Each row is a point. Examples show where two turns around zero, p and q, send a point. Write where each new point lands after one turn and then the other. Backwards means that the second turn is done in reverse. Each puzzle has new turns, and all numbers are rounded.

Turn p:
-0.11, -0.02, 0.23 -> -0.05, -0.09, 0.23
0.50, 0.40, -0.11 -> 0.45, 0.46, -0.09
-0.70, -0.01, -0.12 -> -0.71, -0.04, 0.04
0.31, -0.38, 0.00 -> 0.31, -0.34, -0.18
Turn q:
-0.55, 0.38, 0.14 -> -0.64, 0.21, -0.12
0.48, 0.17, 0.12 -> 0.26, 0.17, 0.42
-0.03, -0.27, 0.00 -> 0.07, -0.25, -0.09
-0.12, 0.24, -0.21 -> -0.08, 0.29, -0.17
0.55, -0.66, 0.13 -> 0.60, -0.57, 0.25
-0.33, 0.14, -0.18 -> -0.22, 0.16, -0.30
Where do these land?
q, then p: 0.59, 0.00, -0.15 -> 0.58, 0.12, 0.15
p, then q: -0.62, 0.04, -0.24 -> -0.50, -0.01, -0.44
p, then q backwards: -0.19, 0.37, 0.26 -> 0.17, 0.39, 0.25
p, then q: -0.20, -0.49, 0.06 -> 0.07, -0.45, -0.27
p, then q: 0.43, 0.09, 0.07 -> 0.30, 0.15, 0.29

Turn p:
0.13, -0.27, -0.07, 0.31 -> 0.05, -0.37, 0.14, 0.19
0.44, 0.11, -0.29, -0.21 -> 0.48, -0.03, -0.32, -0.04
0.19, 0.38, -0.18, 0.37 -> 0.10, 0.06, -0.23, 0.53
-0.43, -0.27, -0.49, -0.28 -> -0.36, -0.32, -0.39, -0.44
-0.13, -0.52, 0.50, -0.39 -> -0.04, -0.01, 0.57, -0.60
-0.26, 0.62, 0.03, 0.13 -> -0.27, 0.49, -0.24, 0.32
0.07, -0.05, 0.49, 0.08 -> 0.05, 0.17, 0.47, 0.05
Turn q:
-0.17, -0.06, 0.32, -0.08 -> -0.07, 0.03, 0.36, -0.07
0.13, -0.21, -0.09, 0.10 -> 0.19, -0.13, -0.05, 0.16
0.02, 0.58, -0.62, -0.30 -> -0.19, 0.16, -0.73, -0.46
-0.04, 0.14, 0.03, 0.27 -> -0.21, 0.05, -0.04, 0.21
0.33, -0.18, 0.88, 0.00 -> 0.30, 0.47, 0.73, 0.28
-0.27, -0.27, -0.52, 0.01 -> -0.01, -0.58, -0.26, -0.12
Where do these land?
q, then p: -0.02, 0.43, -0.05, -0.12 -> -0.16, 0.21, -0.35, -0.10
p, then q: -0.21, -0.32, 0.05, -0.22 -> 0.09, -0.06, 0.25, -0.35
p, then q: 0.29, -0.10, 0.42, -0.06 -> 0.13, 0.44, 0.22, 0.10
p, then q backwards: 0.14, -0.34, -0.18, 0.12 -> -0.16, -0.35, -0.18, 0.02
p, then q: -0.41, 0.61, 0.07, 0.31 -> -0.75, -0.08, -0.23, 0.15
p, then q backwards: -0.59, -0.03, 0.05, 0.29 -> -0.47, 0.30, 0.11, 0.34
q, then p: 0.80, -0.25, -0.35, -0.32 -> 0.84, -0.18, -0.37, 0.21

Turn p:
0.14, 0.22, 0.15, -0.46 -> 0.14, -0.03, 0.53, -0.02
-0.44, 0.45, 0.36, 0.51 -> -0.69, 0.51, -0.07, -0.22
0.32, -0.53, -0.13, 0.02 -> 0.24, -0.37, -0.26, 0.38
-0.02, -0.22, -0.16, -0.49 -> 0.30, -0.41, 0.18, -0.15
0.00, 0.08, -0.22, 0.42 -> 0.01, 0.30, -0.38, 0.01
Turn q:
-0.10, -0.36, 0.47, -0.14 -> -0.07, -0.55, -0.04, 0.26
0.34, 0.18, -0.73, 0.07 -> -0.05, 0.66, -0.30, -0.41
-0.25, 0.09, 0.15, -0.51 -> -0.07, -0.41, 0.27, -0.33
-0.32, -0.20, 0.29, 0.30 -> -0.13, -0.12, 0.20, 0.50
0.32, 0.29, -0.19, 0.27 -> 0.30, 0.43, -0.13, -0.03
Where do these land?
p, then q: -0.45, 0.68, -0.35, -0.23 -> 0.38, -0.46, 0.14, -0.68
q, then p: -0.22, -0.02, -0.16, 0.36 -> -0.29, 0.33, 0.00, -0.11
q, then p backwards: 0.19, -0.35, -0.03, -0.40 -> -0.40, -0.37, -0.08, 0.11
p, then q: 0.38, 0.07, 0.03, -0.08 -> 0.28, 0.10, -0.08, 0.24
p, then q: 0.09, -0.38, 0.51, 0.34 -> -0.42, 0.28, 0.27, 0.45

Turn p:
0.14, 0.28, 0.20, -0.04, -0.35, -0.11 -> 0.23, 0.33, 0.23, 0.00, 0.17, -0.18
0.07, -0.22, 0.21, 0.12, -0.21, -0.39 -> 0.27, -0.14, 0.15, -0.27, -0.05, -0.33
0.00, 0.16, -0.48, 0.24, 0.21, -0.01 -> -0.32, -0.05, -0.38, 0.26, 0.07, -0.19
0.28, 0.19, 0.59, 0.22, 0.13, -0.44 -> 0.33, -0.31, 0.38, -0.08, 0.55, -0.26
0.21, -0.28, -0.03, 0.17, 0.09, 0.38 -> 0.21, -0.21, -0.16, 0.30, -0.23, 0.21
-0.25, -0.04, 0.10, 0.44, 0.10, 0.20 -> -0.18, -0.28, 0.23, 0.34, -0.19, -0.07
-0.45, -0.09, -0.60, -1.15, 0.04, 0.36 -> -0.56, 0.66, -0.46, -0.55, -0.31, 0.82
Turn q:
-0.42, -0.40, 0.09, -0.05, -0.26, -0.33 -> -0.06, -0.46, 0.05, -0.46, -0.24, -0.20
0.36, 0.41, -0.08, 0.29, -0.45, -0.24 -> 0.37, 0.44, -0.34, 0.05, -0.43, -0.13
-0.28, -0.46, 0.22, -0.57, 0.08, 0.35 -> -0.21, -0.64, 0.26, -0.09, 0.19, 0.49
-0.07, -0.40, 0.07, 0.40, 0.36, -0.48 -> -0.05, -0.24, 0.18, 0.03, 0.10, -0.77
0.69, -0.18, -0.43, 0.19, 0.11, 0.02 -> 0.45, 0.05, -0.43, 0.38, 0.40, -0.21
-0.27, 0.35, -0.04, -0.30, 0.39, -0.02 -> -0.13, 0.30, 0.46, -0.19, 0.25, 0.17
-0.09, 0.50, 0.05, -0.38, -0.13, 0.53 -> -0.17, 0.32, 0.04, 0.01, -0.05, 0.75
-0.19, 0.20, -0.08, 0.10, -0.47, 0.45 -> -0.29, 0.14, -0.44, -0.11, -0.25, 0.38
0.27, -0.02, 0.21, 0.33, 0.38, -0.27 -> 0.07, 0.08, 0.22, 0.39, 0.02, -0.48
Where do these land?
q, then p backwards: -0.17, -0.13, 0.00, -1.39, 0.05, -0.13 -> 0.08, -0.34, 1.18, -0.58, 0.38, 0.03
p, then q backwards: -0.05, 0.25, 0.13, -0.20, 0.08, 0.34 -> 0.05, 0.26, 0.07, -0.21, 0.16, 0.31
q, then p: -0.28, 0.36, -0.07, 0.36, -0.08, -0.08 -> -0.30, 0.41, 0.15, -0.15, 0.16, -0.17
q, then p: -0.02, -0.83, 0.01, 0.38, 0.04, 0.03 -> -0.13, -0.51, -0.32, -0.46, -0.39, -0.31
q, then p: 0.17, -0.09, 0.14, 0.25, -0.32, -0.05 -> 0.11, 0.15, -0.17, -0.01, -0.21, -0.34
p, then q: 0.21, 0.23, -0.35, 0.45, -0.01, 0.09 -> -0.02, 0.22, -0.20, -0.12, 0.04, -0.57
q, then p: 0.13, 0.20, 0.15, 0.14, 0.23, -0.21 -> 0.09, -0.03, 0.24, 0.03, 0.26, -0.25
